Rows are points. Each copy is the shape, with its points in the same order, turned, moved and blurred by noise. Some copies are also mirrored. Which?

Shape (6 x 2):
1, -52
-39, -52
27, -53
-62, -12
84, 39
3, 34
Copy 1 (6 x 2):
-39, 17
-21, 60
-55, 4
26, 50
-12, -83
40, -18
Copy 1 is: only turned
Copy 2 (6 x 2):
37, 17
13, 53
48, -7
-29, 53
-7, -103
-41, -29
Copy 2 is: mirrored

Shape (8 x 4):
-35, -43, -20, 25
56, 23, 57, 18
28, 28, 21, -58
-12, 1, -22, -12
41, 10, 0, -50
-51, 5, 62, -68
-32, 13, 2, 26
-28, -20, -27, 3
Copy 1 (8 x 4):
-26, 36, -9, -33
-3, -20, 67, 57
-28, -65, -4, 46
-10, -16, -27, -2
-21, -66, 5, 24
-92, -3, -45, 76
0, 31, -23, 21
-21, 12, -22, -18
Copy 1 is: mirrored
Copy 2 (8 x 4):
57, -11, -62, 6
-64, -10, 3, 11
-6, -48, 51, 1
46, -16, -7, -15
11, -20, 51, 8
16, -121, -3, 4
15, -24, -49, -33
58, -12, -34, -8
Copy 2 is: only turned
Copy 3 (8 x 4):
38, -6, -51, 8
-5, 8, 83, 29
3, 5, 46, -60
1, -13, -14, -18
-8, 34, 32, -52
64, -66, 49, -54
9, -40, -15, 23
20, -8, -43, -7
Copy 3 is: only turned
Copy 4 (8 x 4):
22, 32, 42, 35
-51, -27, 17, -66
24, -37, -26, -53
16, 12, -9, 10
13, -8, -31, -55
61, -82, 33, -4
-6, 6, 23, 34
24, 30, 16, 30
Copy 4 is: only turned

Shape (14 x 8):
17, 66, -1, 121, -13, 31, -6, 4
16, -10, -24, 12, -23, 3, 1, -17
7, -10, 3, -11, 16, -11, -1, -5
8, 12, -10, -12, -21, 37, 5, 17
17, -9, -35, -11, -27, 5, -3, 14
-27, -15, -2, -14, -8, 11, -5, -12
-5, 11, 1, 15, -19, -18, -19, 32
-4, 15, -16, 34, -27, -7, -16, -14
-9, 21, -8, -8, 53, 4, -44, 13
6, -13, 3, 6, 3, -19, -2, -8
12, -13, 1, 12, 6, -11, -8, -12
20, 14, -5, -15, -21, -8, -2, -18
-14, -11, -12, -2, 39, -15, -4, -5
18, -15, -2, 1, -16, 37, -25, -6
Copy 1 (14 x 8):
8, -85, -68, 58, 3, -16, 1, -52
-8, 17, 14, 38, -7, -13, -2, -15
1, 19, 20, 0, 16, 11, 13, 9
-22, 20, -4, 0, -8, 12, -21, -38
-39, 27, 13, 14, -7, -16, -5, -21
-6, 10, 40, 4, 15, 18, -18, -14
-26, -16, 0, -10, 14, -30, -7, -2
-14, -22, 6, 41, 12, -18, -16, -11
-32, 2, -6, -7, 66, 28, 23, -9
3, 6, 19, 12, 13, -7, 10, 6
6, 7, 13, 17, 16, -6, 15, -2
-9, 28, -1, 25, 7, -3, -21, 8
-14, 2, 28, 1, 32, 24, 31, 8
1, 30, 7, 14, 20, -8, -11, -47
Copy 1 is: only turned
Copy 2 (14 x 8):
-11, 2, -56, 10, -103, -67, 10, -41
-20, 7, 10, -16, -28, 17, -17, -16
-15, -15, 10, -18, 5, 5, 2, 15
-9, 44, -13, -9, 2, -3, -14, -5
-5, 28, 3, -25, -17, 22, -30, 6
-18, -2, -7, 7, 17, 27, -5, -8
22, 4, -17, 6, -30, 11, -1, 21
-9, -5, -9, 14, -46, 7, -18, -15
-40, -18, -37, 0, 4, -13, -2, 57
-9, -19, 9, -13, -13, 12, 4, 6
-19, -14, 10, -15, -21, 10, 9, 4
-9, 8, 30, 4, -10, -1, -22, 3
-23, -37, -13, -23, 9, 9, -5, 18
-40, 36, 0, -3, -15, 15, 8, 0
Copy 2 is: mirrored
Copy 3 (14 x 8):
-11, 34, -1, -64, -75, 22, 70, 65
-12, -5, -1, -37, 7, -9, -10, 1
-12, -10, 9, 15, 10, -15, 6, -6
1, 23, -28, -17, -4, 4, 12, -30
4, -1, -18, -27, -5, -27, -9, -28
-9, -21, -21, 3, 16, 21, -6, -8
26, -11, -17, -1, -32, -5, 6, 13
3, -15, -10, -39, -12, -1, 12, 27
-22, -26, -31, 34, 1, -27, 57, 2
-6, -13, 15, 1, 3, -9, -1, 10
-16, -10, 12, -4, 1, -12, -2, 13
14, 1, 1, -21, 26, -17, 6, 0
-24, -39, 9, 19, -1, -8, 20, -10
-25, 19, -36, -14, 6, -15, -11, 5
Copy 3 is: only turned
Copy 4 (14 x 8):
-28, 15, 94, 42, -46, -44, -52, 33
-5, 22, -14, 11, -29, 20, -15, 6
6, 7, -6, -17, -2, 20, 11, -11
-33, -13, -9, 21, -34, 10, 24, 17
-16, 0, -32, 23, -38, 23, -2, -13
12, 9, -23, 7, -3, 9, 17, 21
-14, -17, -4, 21, 3, -21, -19, -17
-3, 28, -6, 24, -22, -20, -29, 7
22, 2, 32, 15, -1, -6, 48, -34
-1, 14, -5, -9, 4, 12, -9, -8
-4, 23, 8, -4, 2, 19, -9, -6
-21, 22, -19, -9, -30, -2, 3, -8
35, 1, 2, -9, -3, 10, 18, -11
-29, 24, 1, 30, -6, 29, 22, 13
Copy 4 is: mirrored

Shape (16 x 11):
-7, 64, -25, 43, 59, -4, 58, 27, 29, -4, 35
-24, 10, 64, -26, -7, 3, -8, 0, -14, -13, 13
57, 70, 51, -23, -49, 25, 5, -11, -65, 7, -32
44, -26, -24, 2, 2, -42, 38, 24, -3, 32, 47
51, 5, 16, 25, 11, 42, -24, -70, 28, -9, -21
7, -14, -42, 47, 43, -53, -11, -54, 10, 53, -61
12, -22, 53, 69, 73, -60, -69, 38, 38, 12, 32
41, -6, -46, 7, 15, 46, -64, -30, -35, -33, 21
64, 16, 12, -25, 51, 46, -31, -39, -4, 32, 33
-13, -7, 42, -45, -13, -36, -58, -37, -26, -26, -44
-50, -11, 52, 65, -53, -69, 48, -38, -39, 42, -63
34, 23, 10, -45, -5, 52, -35, -18, -67, 49, -7
-32, 62, -26, 15, -4, -67, -47, 48, -38, -4, -63
66, -49, 55, -42, 58, 22, -58, 31, 44, -14, 6
-25, -15, 46, -35, 28, -31, 48, 36, -77, -52, -38
-35, 36, 27, 65, 5, -2, 25, 44, 35, 60, -40
Copy 1 (16 x 11):
-29, -36, 14, -13, 36, -61, -66, -24, 17, -57, -43
41, -42, 31, 33, 13, 12, 32, -14, -25, -11, -12
53, -62, 17, 64, -50, 41, 36, -1, 74, -30, -42
30, 35, -26, -47, -17, -13, -28, -38, 18, -22, -38
23, 10, 85, 18, -26, 20, -8, 66, 8, -55, -15
-29, 39, -16, 12, -34, 14, -68, 49, 5, -34, 60
-14, -11, -11, -8, -47, -26, -49, 32, -121, -8, -43
37, 32, 65, 14, -75, -69, 23, 22, 15, -42, 4
27, 38, 59, 52, -49, -10, -5, -9, -5, -89, -52
71, -16, -3, 64, -11, 18, 43, 42, -25, -4, 40
-11, -65, -21, -29, -22, 99, -12, -5, 12, 31, 72
22, 21, 32, 80, -67, 3, 45, -32, 37, -40, -28
-18, -52, -73, 50, -30, -38, 4, 38, 18, 13, 30
62, 56, 37, 52, 1, -19, -7, 35, -64, 5, -90
83, -57, 9, 48, 18, -9, -34, -41, 7, 64, 21
-85, -37, -8, 7, 16, 24, -29, 16, 8, 10, -33
Copy 1 is: only turned
Copy 2 (16 x 11):
44, 25, 54, 23, 63, -4, -65, -23, -11, 8, -45
-21, 32, 77, -39, -18, -25, 22, 30, -20, -3, 8
-76, 8, 113, -19, 26, 67, -17, 63, -15, 40, 35
8, -6, 14, 34, -1, 38, 7, -3, -75, -9, -41
-28, 58, 16, 34, 37, 12, -13, 80, 26, -31, 20
2, -8, -33, 62, -37, 13, -68, 64, 28, 19, -13
34, 30, 15, -19, -35, -51, -86, 60, -48, -83, -39
0, 31, 15, -14, 19, 89, 3, 38, 37, -78, 26
9, 92, 40, -4, 7, 65, 0, 67, 14, -25, -17
-50, -14, 28, -59, -40, -18, 25, 85, 31, -3, 7
-81, -43, 46, 53, -73, -57, -51, 23, -18, 41, 52
-22, 50, 64, -23, -17, 105, 5, 64, 1, 18, 35
17, -81, 42, -62, -21, 5, -92, 33, 21, 18, 19
-12, 94, -27, -66, 16, 18, -1, 82, -52, -45, -36
-90, 1, 29, -69, -19, -4, -9, -33, -5, 25, -27
20, 15, 30, 12, -2, -35, -94, 9, -51, 51, 52
Copy 2 is: mirrored
